Each row is a point. Two turns around zero, p and q, are shown by what they do to some points. Write where each new point lands after one turn and then the other. Backwards means that the second turn is done in reverse. Each puzzle has new turns, and all numbers are rounded.

Turn p:
[  4 -42 -26] => [-23 -33 -28]
[ 30 -10  -5] => [ 19 -18 -19]
[-21  23  29] => [ 3 20 37]
[-13  29   2] => [ 2 30 10]
Turn q:
[ -7 -18  14] => [ -3 -15  18]
[-12   5 -73] => [-17 -14 -71]
[12  6 -1] => [11  7 -3]
[37  3 24] => [37 14 19]
[-13  -6  14] => [-11  -4  16]
[-18   9  22] => [-18  11  21]
Where do these land?
q, then p: [27 13 36] => [43  7 16]
p, then q: [-13  26  12] => [ 1 29 12]
q, then p backwards: [-27  29 -22] => [-22   2 -40]
q, then p backwards: [  4 -18 -36] => [ 26 -24 -20]
q, then p: [ 20 -31 -13] => [  5 -33 -20]
p, then q: [-11 -20  23] => [ -3 -15  28]

Turn p:
[ 23   2  -5 -26  21  24] => [ 20  -1  13 -35   8  21]
[-27 -34 -16  18  29  23] => [-14 -42 -10  11  29  29]
[ -3  12 -18  22  24 -30] => [ 12   6 -12  19  36 -20]
[ 29  32 -17   3 -52 -24] => [ 26  28 -27  -2 -40 -41]
[ 16   4  11  52  21 -15] => [29  2  8 50 18 -2]
[ 13 -11  20 -19 -17  27] => [ -1  -5  19 -17 -32  19]
[ -7  -8  16 -48 -16 -16] => [-29   6  22 -33 -15 -22]
[-44   2  10  -2 -10  10] => [-43   6 -11   7  -4  14]
Turn q:
[ 8 -7 15 11 33 16] => [13  4 15 16 24 24]
[  5   8 -18   6  -4  33] => [  2  11 -25   9 -11  25]
[-21  -7   7  11 -35  19] => [-39   6  -2  10 -23   6]
[  9  10  33 -19  10  16] => [ -4  15  18 -24  17  23]
[-15  -4  -8 -17  35  27] => [ -1   3 -22   6  40  20]
[-15  41  -6  10  -3   9] => [  1  42 -16   3  -6  -8]
[ 14 -19 -12  -2 -54 -37] => [ -9 -35   6 -16 -50 -30]
[ 15 -23 -12   0  17 -83] => [ 38 -47  25  -2   8 -62]
Where do these land?
q, then p: [-28   5  10  15 -31  27] => [-30  18 -34  15  -6  11]
q, then p backwards: [-20 -19  -6 -23  12  27] => [-35  -4 -19   4  19  13]
p, then q backwards: [ 30 -37  10  25 -27   8] => [ 33 -29 -18  31 -17 -19]
q, then p: [-23   9   8  27  30 -45] => [ 16  20  27  38  25 -30]
p, then q: [ 21  17 -29 -52   4 -22] => [ 20 -11  -8 -56  23 -23]
p, then q: [ -8  28  29  12  12 -20] => [ 12  42  15  11   2 -10]
p, then q: [ 28  -3 -22  -5   2  24] => [ 11 -23  -9 -21  -8  26]

Turn p:
[ 38   2 -42  -4 -54  -7   5   2  15] => [ 27  -5 -54   7 -48  -3  10  17  -3]
[-32 -18  38  12  -5 -23 -13  10 -18] => [-23 -31  35 -12   1 -28 -12 -16   2]
[-37  25  -4  15  37  -9  16  -6   5] => [-32  25   7  23  34 -10   8 -18  -6]
[ 46   1 -21 -31 -31   0  41   5  -4] => [ 32   1 -34 -19 -28  14  39  17 -30]
[ 31   9 -15 -20   9 -29  16 -39  36] => [ 35  31 -39  -9   2   2  11 -42  -3]
[ 16  16  15  12  -8   7 -25  28 -17] => [  7   6  27  -1 -17 -17 -13  33   6]
[ -9 -37  33  51   2  15  -9  18 -16] => [ -2 -43  54  23  -3  -3   1   4  25]
[-40 -17  10   3  16  18 -23  31   2] => [-29 -24  16  -1  33  -6 -17  21  24]
[-11  24   4 -18  -3  22   6 -32  15] => [-21  31 -12 -14  -5  29   1 -13   8]
[-25 -22   4  19  14  10 -29   3 -48] => [-17 -30  38  18   9   7 -39   9 -15]
[ 22  18 -22 -40  24  -3  16 -21  30] => [ 23  40 -39 -17  23  17  11 -12  -7]
Turn q:
[  0 -23  26  50  25   0  -2 -35 -14] => [  0  -2  23  37  34 -13 -24 -43 -12]
[ 17  28 -16  22  -7 -11 -21   5  -6] => [ -4  33  -1  12 -11 -20 -18  19   3]
[-36 -14 -24  -1 -21  49  28 -42 -23] => [ 12   7 -24  29 -19  53  25 -49 -15]
[ -6 -23 -38 -16 -11 -27  31   6 -15] => [ 21 -31 -22  17 -31 -16  30   6  -4]
[ 32  23  13  -7 -11  26 -31  17  13] => [  3  30  16 -27   0  18 -28  24  20]
[-29   2  19 -21 -49  18  10  20 -13] => [-21  -9  19 -19 -45  36  17  -4 -10]
[-12   2  26 -24  12  -9 -43  19 -13] => [-22 -14  -4 -39  -2  -4 -38   7 -17]
[ 32  -4   9 -16  22 -28  29 -44  29] => [ 40   3   4 -18  38 -36  33 -20  11]
[-12  23  31 -11   5  -6  12  21 -18] => [-16  -4  20 -19   1   4   7  16 -37]
[  8 -18 -37  -3  16 -20  20  29   3] => [ 14 -30 -20  21  -1 -15  14  35   9]
[  5   5  -8  26  20   7 -35   4  56] => [-27  18 -11   3  37  -7 -19   9  51]
Where do these land?
p, then q backwards: [  5  15  27 -11  12  15 -37  16  10] => [ 36  13  16   0  -4   2 -27  13  24]
p, then q: [ -4   4   2  31  27  38  11  -4 -17] => [-23   7  33  16  29  27  -6   0  -9]
p, then q backwards: [  1   6  39   7 -26  15  28  -3  16] => [-12   3   8 -14 -45  -4  19   1  27]
p, then q: [-35   2 -31 -17  -3  -4 -28  32 -28] => [-31 -33 -27   9 -16 -10 -37  18 -13]
q, then p: [ 39  -5  25 -43  28 -22  46 -18  23] => [ 57   6   7 -35  33   5  37 -13 -32]
p, then q backwards: [  4 -40 -43  12 -10  12 -20   6 -19] => [  1 -39 -25   4  23  13  -2  31 -29]
q, then p: [ -8 -30  11 -17  -4 -37 -24 -37  16] => [ 14  -3 -35 -17   3   1 -20 -52  -9]
p, then q backwards: [ 24   6 -13  -4  20 -25   6  18 -39] => [ 21  17   9   1  24 -16  20  -1 -41]
q, then p: [-11   7 -33  31 -36  21  -1 -42   3] => [-18  38 -13  36 -40  11  11 -19  16]
q, then p: [-15  34  16  12  -8 -14  19  32  36] => [-42  -3   9 -15  27 -23  37   3   0]
